Each row is a point. Any point is a mix of the corners, with weights that add up to 1. It lies inside the corners' shape when no weight is negative. Say inside or outside, and name the corners with a negative weight.
In the rows, 128 means zero.

Corners:
(1): [194 123]
(2): [114 136]
(3): [70 97]
Points:
[ 78 100] => inside
[155 121] => inside
[202 113] => outside (2)
[178 135] => outside (3)
[ 86 108] => inside
[194 136] => outside (3)

Corners:
(1): [ 64 125 116   7 136 109]
(2): [ 72 146 162 156 103 128]
(3): [129 126 106 116 136 210]
(4): [124 116 195 165 140 164]
(5): [124  89  96 173 112 153]
(6): [160 132 111 158 107 102]
(7): [134 127  79 138 155 116]
Points:
[ 96 116 146 119 123 191] => outside (6, 7)
[129 110  54  99 137 140] => outside (2, 4)
[138 125 116 177 122 152] => outside (1)
[111 125  90 101 131 130] => outside (4)
[134 126 104 138 135 130] => inside
[113 148  81  86 131  92] => outside (4, 5)

Corners:
(1): [133 130 174  46 105 148 142 165 234]
(2): [ 87 136 135  53  74 137 162 122 171]
(3): [ 45 140 118 196 179 182 142 136 119]
(4): [146  97 157 101 177 128 167 140  70]
(5): [161  89 204 107 150 153 160  61  77]
(6): [120 183  49 177 187 224 148 143 106]
(7): [135 154 171 102  54 108 167 158 191]
(8): [130  98 126 105  93 133 199 141 217]
(9): [ 94 119  87 174 133 217  91 167  93]
(10): [119 108 126 150 170 119  91  77  79]
Points:
[108 131 135 128 143 169 117 136 110] => outside (8)
[102 142  97 191 192 152  83 149  93] => outside (2, 5, 8)
[100 138 113 148 133 191 172 152 129] => outside (1, 10)
[116 128 119 145 126 182 125 144 149] => outside (2, 4)

Corners:
(1): [207  71 132 169 122 172  79 162 145 101 159 123]
(2): [ 98 174 130 108  41  63 152 142  63 103 162 111]
(3): [114 224  90 148 103 101 125 170 195 202 126  87]
(4): [177  93 119 128 144 118 228  87 142  90  78 211]
(5): [ 91 138  65 195 114 144 132  93 129 106 118 156]
(6): [ 95  69 137 127 148  78 149 151  95  52 158  93]
(7): [ 75 121 167  53 104 141 123 117 150 108 173 111]
(8): [126 167 104 145  95 115 153  82 123  49 178 145]
(9): [150 160 136 143 171 159  87  83 135 171 126 137]
(10): [146 139 189 185  84 140  59 177 121  58 138  57]
(11): [ 61 155 170 182 160 141 105 124 107  91 181 185]
(12): [ 94 194  51  80 182 115 145 175 156 143  47 152]
(13): [105  81  91 147 145   7  77 148 157 129 116 146]
Points:
[141 102 153  73 134  82 112 168 148 144 117  83] => outside (5, 8, 11)
[133 129 129 152 140 129 104 125 135 122 140 140] => inside
[120 126 127 145 129 121 116 124 120  96 135 134] => outside (3)
[102 152 129 128 118 102 134 145 119 110 115 124] => outside (1, 8)

Corners:
(1): [105  54  43 141 115 104  95 117  90 151 146 148 159 140 155  81  74  51
 131 112]
(2): [136 118 162 147  90 171  71 156 134  99 128 101  84 164  42  58  64 195
 149 138]
(3): [ 57 114 118 109  38  62  95 149 142 117 158 117 109 167 155 136  83  58
  96 141]
(4): [122 102  78  72  55  86 135 127  81 122 108 218 163 128 138 185 156 126
 128 147]
(5): [136 102 131  94 148 140 117  21  87 231  90 121 170 122 188 224 183 171
  74 171]
(6): [126 154 148 109 203 161 161 130 115  66 153  70  10 176  90  97  58 164
 160 141]
(7): [170 170 118 121 138 109 121 162 177 143 137 103  58 113  56 133  14 172
 180 114]
(8): [220 107 136  47 181  53 165  60 122 168 156  48 183  91 120 180 180 224
  42 184]
(9): [105  97 197 122 173 135 131 155 181  98 184 144  63 142  56  76  81 148
 160  61]
(10): [ 64 152 125 134 100 130 161 150 180 100 192  84  91 139 118  78 104 179
 211 111]
(11): [182  82 131 135 111 134 170 123  64 194 109  78 176  69 208 217 156 122
  58 145]
(12): [113  61 160  45 132  95 177  95  75 207  56  63 213  42 142 197 132 207
  68 156]
(13): [101  88  79 103  76  70  75 146 107 159 168 173  84 123 224  97 131 125
  87 114]
(14): [115 101 122  87 151 148  92 191 193  69 147  52  99 170  91 168  74 175
 145  78]
(15): [162  59 141 152 125  72 148  21 139 150  63 117 161  59 220 220 150 171
  56 204]
(16): [ 74  92  91 169  91  52  84 128  44 107 128 129 109 129 109 149 139 107
 113  58]
(17): [121  76  98  92  50 127  78  99  92  90 184 120 109  33 172 121 143  64
 153 107]
(18): [180 148 230  73 178 115 138 164 143 115  75  45 107 166 109  75 145 172
 181 148]
(19): [101 153 138 123 118 131  83 131 108  77 182 166 167 137 165 113  35 156
 126  91]
(20): [ 85  49 109 140 111  74  65 157  54 150 180 157 146 108 147 166 111 100
 157 166]
(21): [ 64 188 132 145 182 140 115 192 145 101 148 101  88  85  75  75 121 127
 136 154]
Points:
[130 134  92 105 102 111 126  83 118 143 146 139 120  91 135 117  98 152
 113 172] => outside (9, 11, 14, 16, 18, 20)
[112 130 120 111 110 124 120 136 106 122 142  91 132 121 121 131 107 142
 143 134] => outside (9, 13, 15)
[ 96 144 166 126 110 141 108 156 158  88 112 101  42 150  71  92  93 166
 172 103] => outside (1, 8, 11, 19, 20)
[121  98 117 114 119 112 109 118 109 133 142 122 129 112 136 151 106 139
 103 131] => outside (10, 18)
[130  99 155  95 116  97 115 129 116 129 133 109 122 126 134 158 115 158
 113 129] => outside (1, 10, 21)
[111  88 104 121  99  99 108 116 114 132 146 127 125 119 145 161 101 137
 110 126] => outside (18, 21)
[105 121 132 113 126  80 132 126  83 161 187 103 123  79 162 176 134 139
 102 129] => outside (1, 2, 4, 14, 15, 18)
[118 113 143 104 114 117 123 139 115 119 152 106 119 131 110 138  99 152
 144 120] => outside (1, 13, 15, 21)
[101  97 104 124  75 101  96 154 101 113 140 128 113 129 155 115  89 108
 148 123] => outside (5, 8, 9, 21)

Corners:
(1): [117 191 119 135 114 179 245 146 166 141 112 134 131 103 189 108 101 152
 108 218]
(2): [119 121 135 138 160 159 114 135 130 134 151 122 150 123 131 111 125 146
 102 157]
(3): [156 162 112 112  99  90 204 129 118 143 123 133  86 142 113 144 128 131
  70  84]
(4): [135 111 170 100  90 186 115 165 132 142 140  79 103  96 145  99 122 132
 115 100]
(5): [121 100 149 101 126 138  85 155  97 137 134 109 132 165 129 133 136 190
 134 110]
(6): [126 121  78 134 108  85 131 145 123 133 113 140  69 126 121 158 100 144
 126 107]
(7): [126 160 120 155 131 111 136  78 114 118 146 149 132 101 139 136 200 140
 126  93]
(8): [141 136  72 139  94  78 177 157 113  92 155 163 139 145 127 147 145 159
 118  68]
(9): [130 111 178  87 131 138  77 163 115 195 179  73 139 137 132 105  91 123
 157 141]
(10): [106 202 156 120  99 123 102 140 112 169 133 126 151  99 114 156  96 144
 129 112]
(11): [123 126  12 134 135  93 142 151  99 119 116 209 118 175 131 147  99 132
 129 136]
(12): [121 119 130 140 152  81 115  98 114 109  83 249 123 147 130 146 133 136
 137  88]
(13): [123 159 116 144 127 136 153  82 223 112  94 112 122 112 149 103 131 125
 115 174]
(14): [162 135 145 147 160 118 120  90 112 147  76 131 149 109 134 151 239 134
 119  68]
(15): [165 162 147  82 157 115 128  89 130 141  95 113 124 100 131 143 100 107
  96 112]
(16): [ 95  94 149  78  92 109 115 175 126 128 172 107 133 127 132 104 114 125
 130  98]
(17): [125  97 171 138  95 110 100 162 115 135  92 106 112 144 168  87 120 159
  96 101]
(18): [130 195 133  95 129 113 107 139 104  99  93 186 106 145 106 161  86 166
 150 191]
(19): [132 107  73 136 120  90 195 134 109 106 110 144  82 194 112 150  99 116
 114 106]
(20): [105 133 172 127 136 159 109 166 125 149 113  84 144 124 151  60 105 168
 144 118]
(21): [ 81 218 147 126 171 140 100 155 133 141 196 115 143 123 129 135 105 130
 155 154]
Points:
[129 129 114 126 119 115 146 138 124 122 103 141 112 142 131 131 115 146
 114 116] => outside (7, 9, 21)
[124 124 125 122 125 121 127 151 116 140 128 125 122 134 135 124 115 145
 120 109] => outside (7, 13, 18)
[126 145 137 119 117 116 130 138 122 136 121 125 117 128 132 131 121 145
 124 112] => outside (2, 11)
[125 139 136 117 124 131 129 139 122 135 132 118 131 131 135 121 127 146
 121 121] => outside (6, 12)
[118 139 103 116 123 122 138 135 132 131 138 129 129 134 133 122  99 141
 136 150] => outside (3, 4, 12, 14, 17, 21)
